Every row gives one point. Any point is a mix of the corners, with weights that add up to 1. It lies inside the corners' shape when no weight is negative. Say inside or outside, and name the corners with a negative weight.

Corners:
(1): -56; 16; 30
(2): 46; 57; -25
(3): 9; 32; -35
(4): -4; 6; 8
Points:
34; 49; -21 => inside
15; 29; -7 => inside
-11; 26; -11 => inside
-3; 35; 0 => inside
15; 22; -18 => outside (1)
31; 34; -29 => outside (1)
-37; 16; 19 => inside
16; 44; -34 => outside (4)
2; 30; -25 => inside

Corners:
(1): 24; -50; -23; -23; -14; -11; 11; 34; -59
(2): 12; -56; 66; -12; 35; 60; -43; 23; 11
(3): -1; 38; 28; -33; 14; 53; -38; -48; -15
(4): -21; 16; 42; -10; 13; 40; 28; -32; -32
(5): -50; -1; -19; -22; -54; -24; -1; 26; -19
(6): 12; 6; 16; -2; 9; -31; -3; 37; -19
(7): -59; 56; -45; 55; -16; -21; -3; -48; 11
(8): 10; -36; 59; 42; -20; 11; -49; -63; 1
(9): 41; -17; 17; 7; -36; -25; 52; 51; 51
(10): -18; 27; -15; -18; 25; -46; 23; -54; 4
Points:
7; -22; -13; 28; -38; -52; 27; 38; 35 => outside (3, 4)
-11; -5; -6; 5; -23; -22; -6; 4; 6 => outside (4)
2; 5; 14; 1; -2; -13; 7; 14; -7 => inside
22; -8; 24; 4; 2; 3; 8; 0; 10 => outside (5)
5; 16; 22; -11; -30; -30; 35; -6; 12 => outside (1, 2, 7)
8; 11; 21; -16; 19; 15; 21; 3; -6 => outside (5, 8)
13; -15; 6; -5; -15; -14; 19; 19; 4 => inside

Corners:
(1): -11; 3; -26; 23; 3; 6; 14; -10; -2; -4; 19; 11; -10; 14; -10; -23; 1; -10
(2): -7; -1; 3; -32; -57; -13; 10; 8; -17; 17; 0; 1; 95; 7; 4; 2; -17; -10
(3): -26; -7; -25; 9; 14; 14; 8; -14; 9; -5; -14; 9; -13; 8; -23; -16; -4; 7
(4): -10; 4; -1; 1; -5; -1; 1; 47; 9; -6; 10; 33; -7; -52; 0; 3; -16; 10
(5): 0; 0; -1; 4; 9; 17; 9; 8; -3; 6; 13; 2; -12; 9; 2; -8; -24; 10
(6): -6; -11; -2; 15; 8; 2; -9; -6; -39; -2; 9; 8; -7; -12; -4; -2; -6; 5
(7): -3; -12; -12; -12; -49; 14; 13; -12; -2; 26; 5; -6; -2; 15; 1; -24; 8; -4
(8): -11; 6; -8; 3; -10; -25; 10; 27; 2; -5; 4; 0; -8; -3; 5; 4; 14; 6
(9): 20; 9; -2; 2; 13; 11; 10; -13; -2; -11; -17; 9; -16; 4; -26; -29; -3; -3
(10): -8; 13; -8; 2; -16; 24; 0; 28; -19; -5; -7; 13; -10; -4; -2; 25; 11; 5
(11): 16; 16; -28; 9; 4; 13; 10; -16; -14; 41; -10; 7; -5; 1; 3; 7; 0; 3
(12): -5; 3; 0; 25; 9; 20; 14; -6; 3; 5; 3; -6; -2; -21; 9; -13; 8; -3
(13): -7; -2; 6; -10; 3; -7; 13; -9; -21; 28; -4; -4; 36; 7; -7; 20; -9; -43
(14): 3; 23; 15; 21; -2; 11; -5; -9; -5; 5; -29; 22; -7; 14; 4; -21; -20; -10
(15): 5; -10; -10; 15; 15; 20; -17; 14; 4; 28; -1; 20; -20; 11; 3; -10; 13; -3
(16): 8; 13; 42; -1; 12; 19; -23; -16; 4; 0; 4; 52; -17; 5; 7; 1; -7; 2
(17): -4; 7; -16; 7; 13; 11; -10; -14; 9; -18; 6; -7; -19; -18; 11; -23; -16; -10
(18): -10; 41; 31; 8; 7; 4; -48; -5; 8; 8; 14; 0; -19; -10; -9; -23; -22; 3
(19): 9; -8; -6; 27; -11; 11; -13; -6; 1; 9; 8; 2; -10; 11; -13; 6; -8; 6
Points:
-2; 8; 0; 2; -7; 6; 0; 2; 4; 8; 0; 8; -3; 4; -1; -8; -4; -2 => outside (6)
3; 14; 6; 11; 8; 9; -1; -6; -6; 1; 6; 7; -25; -8; -3; -3; -10; -4 => outside (2, 3, 15)
3; -2; 4; 2; -11; 2; 17; 6; -20; 7; 0; 18; 23; 2; 1; 16; -4; -7 => outside (3, 7, 15, 17, 18)
-2; 8; 0; 12; 8; 10; -3; 1; -1; 3; 0; 14; -19; -5; -4; -5; -4; -1 => outside (2)

Corners:
(1): 59; 12; 25; 1; -41; 1; 18; 25; 9; -52; -40; -55; 13; 81; 65; 33; 27; 12; -17; 13
(2): 16; 29; -54; -36; 6; 29; -30; 0; 4; 24; 4; 15; 0; -27; -37; 63; -52; -11; -45; 9
(3): 3; 4; -43; -24; 0; -48; 3; -1; 27; 3; -8; 21; -9; -18; 61; 38; -39; -14; 32; -41
(4): 26; 19; -21; 33; -20; 34; 16; -2; 6; -38; 23; 3; 26; 3; 33; -18; -18; 35; 19; 2
(5): -19; 44; -7; 54; 5; -51; 7; -42; 44; 1; 1; -14; 53; -25; 30; 14; 30; 3; -40; 28
(6): 29; -8; -2; 40; 3; -36; -19; 17; 18; 35; -37; 14; -11; -16; -14; 57; 27; -65; 22; -25
(7): 64; 17; -29; 52; 9; 7; 8; 31; 1; 31; -28; 39; 16; 37; 53; -2; -27; 0; -32; 6
(8): 61; 13; -46; 39; -21; -54; 18; -51; -13; -29; 18; 40; 68; 15; 11; -2; 6; 36; -16; 37
(9): 15; -35; -64; 2; 66; 33; 24; -23; 62; 0; 38; 53; -9; -11; -30; 26; -10; -33; -10; -23
(10): -21; -51; 16; -27; -24; 30; -41; -44; -25; 3; 33; 31; -12; 24; -46; -8; 18; -38; -22; 13
(11): -25; -10; -8; -22; 37; -52; -16; 34; 26; 42; 25; -30; -35; 40; -37; 36; 19; -20; -22; 74
(12): 14; 21; -18; -19; -3; -57; -40; 38; 13; -40; -39; 2; -2; 15; 30; 2; 16; -8; -15; 13
(13): -7; -33; -22; -5; -30; -19; -26; 7; 47; -3; -47; 5; 28; 12; 20; 16; 43; 28; 22; -31
(14): -17; 14; -4; -45; -37; 0; -37; -8; 31; -23; -59; -39; 20; 48; -1; 9; 40; -27; 15; 29
(15): -22; 52; -59; -6; 1; -33; 34; 40; -2; -38; 12; -40; 17; 71; 2; 31; 32; -68; -1; -42
(16): 13; 36; 14; -50; 59; 35; 6; -51; -2; 10; 20; 14; -6; 21; -46; 35; 34; 22; 7; 10
(17): 33; -11; -40; 40; 53; 50; -17; -62; -14; -21; 25; 43; 3; 12; -31; 10; -64; 50; -12; 10
(18): 29; -53; 20; -19; 27; 28; 26; 16; -11; -42; 21; 11; 54; -15; -20; -19; -49; 15; 0; -8
(19): 60; 4; -23; -39; -25; -54; -7; -49; -5; 24; -57; -21; -44; 1; 39; 4; 28; 17; 31; -25
(20): 6; -24; -68; -28; 49; 53; 3; 24; -4; -53; 39; -25; 55; -2; 52; -10; -32; 8; 17; -29
(21): 35; 44; -14; 46; 0; -64; -52; -53; 37; 36; 4; 34; 38; -32; -18; 11; -6; -13; -15; -29
Points:
10; 7; -17; -4; 6; -17; -13; -8; 9; 0; -6; -4; 16; 11; 6; 17; 5; -5; -8; 5 => outside (4, 9)
4; -8; -23; -46; 22; 8; -16; 19; 20; -20; -8; -24; -11; 13; -5; 25; 0; -6; 27; -19 => outside (5, 7, 8, 10)
14; -8; -21; 2; 4; 4; -13; -32; 19; 12; 4; 16; 6; 4; -7; 19; 7; -6; -4; -1 => outside (12, 15, 18)
14; -16; -36; -14; 4; 5; 4; 11; 2; -27; 1; -8; 18; 23; 21; 6; -20; 3; -15; 5 => outside (4, 6, 16, 21)
15; -8; -15; -5; 3; -6; -2; -2; 17; -12; -6; 1; 19; 13; 6; 13; 3; 1; -1; -1 => inside
13; 10; -18; 7; 6; -27; -17; -10; 20; 10; -1; 6; 12; 7; -6; 20; 7; -10; -5; -2 => inside
16; 8; -24; 5; -2; -4; -3; -8; 11; -14; 0; 2; 22; 14; 11; 7; 2; 1; -3; 6 => inside

Corners:
(1): 15; 20; -37; -8; -17; -29; 3; -3; 13; 37; -35; -1; -23; 42; 25; 17; -10; -11; 43; 3
(2): -18; 14; -28; -20; -37; -6; 16; 1; 6; 13; 52; -40; -17; 10; 35; 14; 7; 1; 0; 2
(3): -62; -78; -14; 12; -44; 52; 16; 28; -47; 4; -2; 3; -33; -1; 6; 7; -25; -34; -6; 32
(4): 3; 39; -24; 12; 25; 23; -7; -11; 18; -27; 43; -14; -48; -32; 37; 19; 29; 7; -14; 11
(5): -37; 1; -47; 15; -12; 16; 4; 18; -30; -18; 59; -3; 15; -21; -4; 36; 31; -30; -30; 4
(6): -27; -40; 16; 12; 19; -34; -19; 34; 14; -3; 2; 6; 25; 8; -27; -25; -10; 23; -23; -33
(7): -36; -67; 11; 7; 7; 9; 29; 40; 19; -7; -8; -4; 1; 26; -74; -1; -49; -23; -48; -7
(8): 42; 24; -25; -5; -14; -33; -39; 13; 27; 12; 39; 35; -2; 13; 24; 20; -24; 36; -1; 5
(9): -68; -34; -3; -7; -17; 13; 37; 55; -54; 9; -20; -21; -26; -8; -44; 9; -9; -13; -29; 35
(10): 59; -9; -14; -8; 28; -39; 2; -19; 15; 28; 18; 17; -18; 43; 15; 15; 13; 42; 19; 10
(11): 40; -33; 6; -18; 5; -37; 9; -18; 44; 23; -15; 45; 40; 10; -23; -13; -31; 41; -4; 9
(12): -83; -54; -30; -6; -18; 25; 95; 26; -28; -12; -43; -25; 8; 34; -14; -4; -32; -6; -29; 23
(13): -25; 17; 18; -10; 20; 38; -26; 47; -22; 6; 50; -30; 26; 9; 17; 79; 75; -11; -23; -6
(14): -12; -22; -33; 11; -25; 42; 17; 39; -36; -14; -24; -57; -22; -20; -19; -1; -37; -29; -17; 3
(15): 49; 6; 2; -13; 44; -35; -18; -29; 15; -31; 31; 11; 21; 30; 7; 10; 5; 28; 20; 20
(16): 21; -8; 8; 16; 32; 1; -1; 17; 11; 38; 18; 26; 21; 26; -5; -14; -13; 14; 12; 17
(17): 27; -8; 28; -22; 15; 0; 16; 26; 4; -37; -12; 14; 11; 49; -60; -18; 15; 11; -26; -36
(18): 32; 49; 5; 45; -23; -14; -37; 12; 11; 21; 35; -21; -32; 2; 48; 60; 47; 13; 37; 12
(19): 24; 27; -32; 9; -14; -8; -29; -17; 27; 40; 22; 2; 9; 62; 49; 23; 27; 28; -2; 33
(20): -11; -42; 33; -6; 15; -10; 40; 31; -20; 0; -37; 7; -2; 16; -34; -26; -32; -24; -59; -15
(21): 18; 13; -13; 18; 3; -12; -23; -43; -11; 6; 9; 20; -22; -8; 2; 12; -34; 41; 9; -2
Points:
12; 42; -14; 6; 2; -1; -12; 13; -16; -3; 44; -21; -23; -8; 17; 41; 34; -3; 5; 2 => outside (3, 6, 7, 11, 12, 19)
0; -5; -6; 5; 0; 5; 8; 14; -6; 3; 7; -4; -10; 8; -4; 15; -5; 0; -4; 6 => outside (6, 19)
34; 5; -7; -1; 15; -16; -2; 1; 11; 15; 15; 22; 2; 31; 21; 18; 16; 14; 6; 13 => outside (2, 6, 7, 9, 14, 21)
-1; -9; -4; 0; -1; -1; 2; 15; 1; 5; 7; -3; -6; 18; -7; 11; -3; 10; -4; 6 => outside (5, 20)
13; 3; -7; 0; 9; 3; -8; 1; -9; -3; 9; 13; 0; 6; -6; 8; -2; 7; -7; 9 => outside (2, 6, 7, 10, 12, 18)
-4; -10; -4; 2; 3; 1; 4; 13; -2; 0; 15; -2; 0; 8; -5; 12; 1; 8; -14; 7 => outside (1)
10; -9; 0; 1; 4; -13; -9; 9; 5; 10; 11; 4; 7; 19; -8; 11; 4; 13; 2; 1 => outside (4, 8, 12, 20)
33; 37; -13; 2; 13; -4; -3; -7; 1; -5; 44; -8; -3; 14; 31; 25; 25; 19; -5; 6 => outside (1, 3, 6, 7, 9, 11)

Corners:
(1): -37; 44; -8; -13; -2; 21; -8; 23; 3; 20; -16; -28; -29; 25; -24; -31; -16; -24; -13; 1
(2): 32; 37; 30; -24; 27; -14; -36; 1; 7; -21; -26; -24; -24; -2; 27; 17; 65; -23; 61; 54
(3): 8; 0; -23; 0; -71; 39; 22; 60; -40; -12; 4; 48; 24; 8; -6; 21; -61; -60; -59; 46
(4): -27; -8; 0; -23; -36; -24; -35; 11; -9; -15; 3; -29; -24; 23; 24; -9; 10; -59; -4; -16
(5): 6; 16; 38; -15; -20; -1; -32; -15; -45; -16; -33; 19; 12; -9; -1; -25; 56; -2; 43; 66
(6): 22; -23; 59; -23; -37; 14; -38; -18; -13; -8; 4; -44; -45; 2; 39; 25; 31; 45; 53; 62
(7): -8; 31; 11; 36; 18; 30; -29; 9; 12; 7; 2; 1; 39; -47; -22; 4; 32; -14; -9; -30
(8): -14; -16; -12; 15; 36; -31; 26; 21; -31; 53; -36; 6; -27; -15; -18; -9; -3; 29; 5; -22
(9): -4; 41; -40; -35; 51; -48; 2; 40; -9; -28; -49; 16; -25; -22; 28; -5; -8; 27; 14; 11
(10): -18; 65; -32; 28; -39; 22; -58; -11; -5; -47; 36; 32; -32; 34; 1; 10; -29; -32; -15; 22
(11): -22; -41; -1; 22; 59; 1; 21; -16; -12; -18; -38; -9; 22; -32; 37; 2; 26; 25; -19; 23
(12): -37; -28; -35; 9; 20; 48; -36; 42; 12; 11; -14; 38; 29; -6; -6; -48; 25; 24; 7; -22
(13): -41; -26; 37; 3; -22; -3; -43; -8; -38; 49; 18; -27; 15; -44; 17; -17; 40; -47; -22; 35
(14): -29; -56; 14; 52; 2; 5; 24; -18; -9; 53; 16; -5; 49; -56; 0; -46; 13; 58; -25; 55
(15): 4; 35; 3; 21; 16; 23; -13; 36; -8; 11; 10; 22; -12; 11; 1; -38; -29; 20; 55; -32
(16): 8; -1; -26; -15; 12; 25; -6; 33; -26; 47; -23; -8; 36; -23; -9; 16; 4; 1; 31; -8
(17): 7; -42; 19; -12; 4; 34; 24; -45; -22; 63; -22; 5; -14; -71; 46; -32; 14; 50; -19; 69
(18): 8; 52; 10; -18; 93; -30; -9; 13; -2; 13; 19; 2; -19; 5; -27; -17; 49; 39; 67; -15
(19): -47; -16; 27; 0; 77; -45; 32; 0; 20; 3; -13; 32; -18; 0; -21; -9; -41; 0; -2; -18
(20): 0; 12; -14; 2; -64; 47; 15; -3; -32; -14; -8; -28; -23; -52; 30; 19; 17; -9; 37; 67
(21): -41; -2; -8; 38; -67; 48; 14; 11; -8; 11; -10; 25; 11; 3; 50; 16; -33; 26; -34; 0
Points:
3; -20; 6; -12; -1; 8; 3; 11; -13; 30; -14; -14; 5; -42; 19; 11; 26; 8; 15; 31 => outside (1, 5, 10, 11, 15)
-7; 8; -1; -5; 41; -17; 9; 8; -10; 6; -17; 8; -7; -6; -6; -13; -8; 18; 1; 4 => outside (2, 12, 13, 20, 21)
-27; 32; -8; 4; 4; -1; -32; 26; -1; -1; -4; 10; -5; 8; -6; -7; -2; -7; 7; -35 => outside (2, 3, 11, 14, 17, 20)
-17; -13; 2; 0; 9; 3; -2; -8; -15; 14; -11; -14; -2; -34; 8; -10; 22; 18; 11; 28 => outside (2, 3, 15, 21)
